Each point is reached from the start by the listed moves, each made once or not at all, plus a little noise. Is the number of moves made odd or even? Then give how often each move was made.

Moves:
(1): [35 19 11 11 15]
(2): [-33  62  35 -35 -65]
(3): [  5  10  28  38 -29]
Start: [ 2 14  8 -8  4]
Points:
[ 43  43  47  40 -10] -> even (1, 0, 1)
[  8  23  37  31 -26] -> odd (0, 0, 1)

Moves:
(1): [-19  16  37 -13 -21 -10  -2  44   2 -18  -6  -4 -16 -23]
(2): [-20  -8   9 -16   1 -22   3  13 -18 -33  13  28  -4  30]
(3): [ 23  16   2  24 -16 -19  -2  -1 -11   1 -25   9  11  19]
(4): [  4   5  21  -3   7  12   2  19 -17 -10  17 -12  -4 -11]
(5): [  9   6  10 -21 -47 -57  29  25 -28  -5   6  38  21  -6]
(6): [ 30  17   4  15   6  25 -11   9 -22  -6 -56   9 -45  15]
(7): [ -5  31   5  20 -15   2  16  15  -6  37  -7  -4   2 -14]
(8): [  7   0  -3  -4   8 -19  -6 -42  -6   0 -35  21  10  28]
(9): [  2  12  -8  16 -13  -8 -10  -2 -20   7 -16  -7   2 -16]
(10): [ 14  21 -17 -21  39   3  -9  -9   8 -31 -11  11  -6  36]
(11): [-10  14   3  19   0   8  22   5  -4  17  -9 -36 -34 -21]
Start: [-31  -9  -2  -5  -7   3  25   7  10  -4  24   3   6   5]
Points:
[ -15   72   42   38  -56  -48   13   41  -69  -15 -109   53  -31   44] -> odd (1, 1, 1, 0, 0, 1, 1, 1, 1, 0, 0)
[   8   69   43   36  -42  -17   21   32  -34    8 -103   36  -34   29] -> odd (1, 0, 1, 0, 0, 1, 1, 1, 0, 0, 0)
[ -22   80   68   24 -101  -70   80  119  -77   -8  -59   44  -58    3] -> odd (1, 1, 1, 0, 1, 1, 1, 0, 0, 0, 1)
[-39  65   1 -10 -42 -71  77  53 -55 -14  -6  35 -13  13] -> even (0, 1, 0, 0, 1, 0, 1, 0, 1, 1, 1)
